Rows are points. The window is the flat piece filled in between its corners: a triangle in 3 columns, a solid with four corners in 4, and so on. A path goes straight from each point to the next, and from the last back to the first. After which points does the path pass through the window?

Window (3 x 3):
[[-13  57  27]
 [-47 -15 -33]
 [ -3  -3   6]]
Path:
(1): [  5 -16 -28]
(2): [ -9   7 -37]
(3): [-43  -1  -7]
(4): [-20 -12  27]
(5): [  8   9 -15]
(6): [-13  30 -25]
(7): [-60  10  14]
(8): [-56 -15  -8]
(9): [-34  -4 -39]
(10): [22 32 -9]
(11): [-19   2  35]
(12): [-24  21  27]
(13): [ 6 51 -4]
(14): [  6  11 -24]
(15): [-13  -9  25]
(16): [-26 -39   3]
Through the window after points: 2, 4, 8, 12, 14

Window, 4 rows:
[[ 27  -3 -18 -22]
 [-60 -23   8  27]
 [ -5  11   3   3]
 [ 24  -9  10  -8]]
Path:
(1): [ 4  5 -6 16]
(2): [-6  8  5 -9]
(3): [-59  -3  19   2]
(4): [-18 -10   2  27]
(5): [-25  -6   2  23]
(6): [-27  -4   8  -3]
(7): [ 22  10   7 -46]
(8): [ 33   3 -11  16]
Through the window after points: 1, 5

Window (6 x 6):
[[  5  16  60  21   7   0]
 [ 27  -5  51  13 -24  -9]
 [ 43  10  -3  15   5   7]
 [-40 -37 -19  17 -15   4]
 [ -2  -3 -16 -10 -48   6]
 [  9 -14   5 -13  -8   8]]
Path:
(1): [30  0 13 17 -8 28]
(2): [ 25  14   9   9  11 -19]
(3): [  8  -4   8  -3 -19 -27]
(4): [ 16 -15  28   0 -17  41]
(5): [-15 -25  22  15 -22  39]
(6): [-14 -10  -1  10  -2 -20]
(7): [42 16 11 12  4 -9]
(8): [42 11 17 10 -4 33]
(9): [-20 -35   0  19 -15  28]
(10): [-28 -19 -15  11 -12 -14]
(11): [ 10   3 -17   0 -16  -2]
(12): [ 18   0 -13   5 -17  21]
Through the window after points: 1, 3, 5, 9

Window (8 x 8):
[[  5  12  -8  -4  24 -35 -12 -13]
 [-31  23   7  25 -11 -42  18 -14]
 [-24  -5 -24  12 -52  44 -52   8]
 [ -7  21  14 -31   0   5 -36 -13]
 [ 37  28 -26  10  18   4  52 -34]
 [  9 -10  14 -25  33 -16  14 -19]
 [  5  14  19  -4  45   1  -8  -8]
 [-28   8 -13 -15  17  10 -22 -22]]
Path:
(1): [ -9  13   5   7  -3  -1 -23 -28]
(2): [-17  30 -18 -11  16  12 -13  21]
(3): [  5  18  -8 -19  20   4  -6  20]
(4): [ -4   6  32   7  23  -1 -15 -60]
(5): [ -8   4  14  17  -2   8 -36 -51]
(6): [-11  14  -1 -15  -3   3 -17   2]
(7): [-17   9 -15 -13 -19  10 -14  19]
(8): [  2  -7   1  24  -1  17 -29 -44]
(9): [ -1   8  10  19   7  -2 -31 -46]
(10): [-15  25  -6  -9   4   6 -11   2]
(11): [-32  16 -34  -8 -34  11 -10  29]
(12): [-14  -3  -7  14 -28   7 -34 -36]
Through the window after points: 3, 5, 7

Window:
[[-13   4 -10   1  51 -17  15   0  -8]
 [  6 -36 -27   4 -14 -17 -17  31   6]
 [-24  -1   3   4  -2 -16  10  -3 -23]
 [  2  -6 -28  10   8   0  -8 -18   1]
 [ 16 -24   3  25   2  22  12 -24 -16]
 [ 27   3  15  22   1  19 -31  23   7]
 [ -5  -4  31 -26  24 -35  -4  -6 -30]
 [  7  -9  -4 -20 -37  16  27  16   4]
 [ -1   9  -6  16  -9 -16  60 -16   1]]
Path:
(1): [ 18 -12 -19   4  -7  -8   9  15 -20]
(2): [ -5 -21 -11   4 -11 -11   5  11  14]
(3): [ -1 -16   1   5   2   0  -4   2   3]
(4): [ 20  -4 -12   4   4  12  -6   9 -21]
(5): [ 15  -8 -20  15  -4  11   7   7 -16]
(6): [ -5 -22 -12  13  -7   5  10  -7  16]
(7): [  1 -23   2   7 -15   4   2  -7   4]
(8): [ 25 -12 -10  17 -14   5   0   5 -32]
(9): [ 12 -17 -23  10  -9  -9  -1  16 -14]
(10): [ -4 -26 -10   1   0  -9  -7   7  14]
(11): [ -5 -24 -10   8  -6 -10  -7  11  14]
(12): [ 14 -14 -30  -5  -5 -11   0  19 -33]
Through the window after points: 1, 9, 11

Window, 11 rows:
[[  1 -10 -31  -8  13  -5   1  -8  25 -12  11]
 [-22 -15  -6  -2   9  -5   3   8  16  20  -8]
 [ 33  10   0 -10 -17  -2  21 -13  -3  -5 -43]
 [ 31  13 -44 -27  -6   5   8 -49 -21  18  31]
 [-10 -43 -50   8  13 -10  -2  20 -17   9  31]
 [ 22  10  37   7 -22 -31 -25  17   1  16   9]
 [ 18 -18 -14 -24 -14  25 -18 -21  32  22  14]
 [  7 -13 -22  60  23  10  -6  -3 -21  19 -42]
 [-28  -2 -49  10 -19  16 -15   8  -4  -5  20]
 [ -9   8 -13  26 -14   2   8  46  19   9   6]
 [-12 -23 -36 -10 -15   5  43 -24  21 -19  23]]
Path:
(1): [  9 -33  10  12   7  51   3   1 -11  -8  -7]
(2): [-17  -5  -4   2  18  38   4  10  -1  -4  23]
(3): [  2 -13 -39  15 -14 -24  -3   2  18  11   5]
(4): [  8  -8 -37  14 -33 -33  -1   4  20  15 -22]
(5): [ -3   2  -6  11  16  13   3   3 -22  -1  18]
(6): [  4 -10 -15   3   6  19   8 -13   3  -5  18]
(7): [-13 -20 -55  -9 -20 -33  31 -10  29   0 -10]
(8): [  7   3 -52  40   1 -23  14 -11  40  26 -16]
(9): [-12 -14  -9   6   1  25 -14  15 -28  -6   4]
(10): [ 15  -6 -18  -9   6  17   5 -19  -3   8  14]
(11): [ -7 -14 -52  -2 -24 -28   4 -23  12   6  -1]
(12): [ -1   7 -27  -7 -20 -38 -10   5  42  28  -9]
Through the window after points: 6, 8

Window (12 x 12):
[[ -1 -42 -29 -13 -19   3   9   9 -25  16 -17  23]
 [ 16  12   0  39  39 -49   5  37 -14  14  -6  -9]
 [  3 -37  10   0 -47   7  -1  21  15   5 -35  35]
 [-21 -16 -10   7 -36  40  41   0  -1  23 -22  51]
 [  8 -35  38  34  24 -46 -31 -34   9 -42  11  14]
 [ 14  -7 -28  10  10 -54  13   9  26  18   1   4]
 [ 10   8  -9  -6  32 -16   0   8   6  41 -32   7]
 [ -3 -58   7 -14 -23  14  15  22  15  42  12  15]
 [ 20 -28   9 -18 -11  11  24  17   1  -6  -8  60]
 [-23  12  -7  -2  31 -52 -14  32   5   9   5   6]
 [ 19  -2  18  -4 -33  13  -3 -14  -4 -22   6  16]
 [ 18  -6  -9  42  45 -24 -43   2  23 -37  14   1]]
Path:
(1): [ 10 -27  -5 -13  22  13  15  12  17 -26 -24  -5]
(2): [ 12 -11   3  25 -11 -26 -13   9   3  11  13  53]
(3): [ 25 -24 -11   3 -22 -30 -22 -11   5  34  15  42]
(4): [-15 -26   2   0   7   0  40  41  23  -9 -28  -9]
(5): [  8 -25 -16 -12  42 -19  35  11  20  -2 -15  -9]
(6): [  8  -3  -2   7   4 -20  -7   7   5  26 -12  21]
(7): [  9 -24  -4   4  -8  -3 -12  13   7  31   4  29]
(8): [-11 -53  22 -18  -3   0  46  14  15   6 -12 -11]
Through the window after points: 1, 3, 5, 7

Window, 14 rows:
[[-26 -20  -6   9  12   0  10  18 -10  25   6   5   8  -8]
 [-17   0   1  -8  25 -17   7  20  40  10  31   4 -10 -26]
 [-11  -6 -14 -11  23  10 -27   1   1 -25 -28  25  10   6]
 [  9  -9  17   6 -25 -17 -30 -14  17  21   4   5  14   1]
 [ -5 -13  18 -55  12 -60  -2   4  27  -5 -20   3 -12 -26]
 [  1  -7   4   0  -9 -12 -19 -13  -7  -2  13   7   8 -25]
 [ -4  -3  -6   2  22 -11  -8 -44  18 -10  42 -18  34   8]
 [ 12   1 -41  13  10  19   3 -21   6 -14  -6  -3  48   0]
 [ -7 -10  35  15  -7 -12  10  15  -2 -15   8   8 -19   4]
 [ 12  17  17   1   5 -28  -3  -4 -11  10  13 -11  -5  -2]
 [-11 -11   7  -1  16  13  22  -5  11  30  -6   4  -5 -27]
 [ -4 -26 -17   9  -7 -10 -40  -5   4  -2  12  -9 -18   7]
 [-14 -18 -19 -13 -20 -12 -24  -9  -1   1  -7  31 -17  12]
 [ 14 -16   6 -22  22  -9   4  18  11  10  30   0  -4 -13]]
Path:
(1): [ -6   6   3 -17  -3 -11 -17   8  10  -5   8  -4   7  -1]
(2): [-17   5   7 -14  -4   5  20   8   2   6   5  -1   8 -13]
(3): [  9 -28  -2  18  23 -13 -19 -14  15   7  -4  10  -8  -7]
(4): [ 11 -25 -22  27  33 -22 -21  14  11  10  17   7  -8  -3]
(5): [-17   3  31 -46 -36   4  12 -11  -3 -11   1  10  -2  -4]
(6): [-20   5   4 -13 -26   2  11   5  -7 -21  -7 -13  25  -4]
(7): [ 10 -32  -6  -4  41 -23 -37 -12  32  21  11  31 -21  -8]
(8): [ -1 -25   3   5  11 -32  -5 -13  -6  -8   1  14   3 -14]
(9): [ -5  17  -7 -11 -16  24 -22   1  17  14  25 -10   6 -12]
(10): [-18  -3  -1 -20  -1  11 -16  10  27 -13  11 -10   3   3]
(11): [ 10 -22  -7  13  19 -44  -8 -20  -2  16  19   7  -6 -15]
(12): [ 10 -34  -5  14  13 -25  -4 -18  -1   0   9  15  -8 -13]
Through the window after points: 2, 4, 8, 10
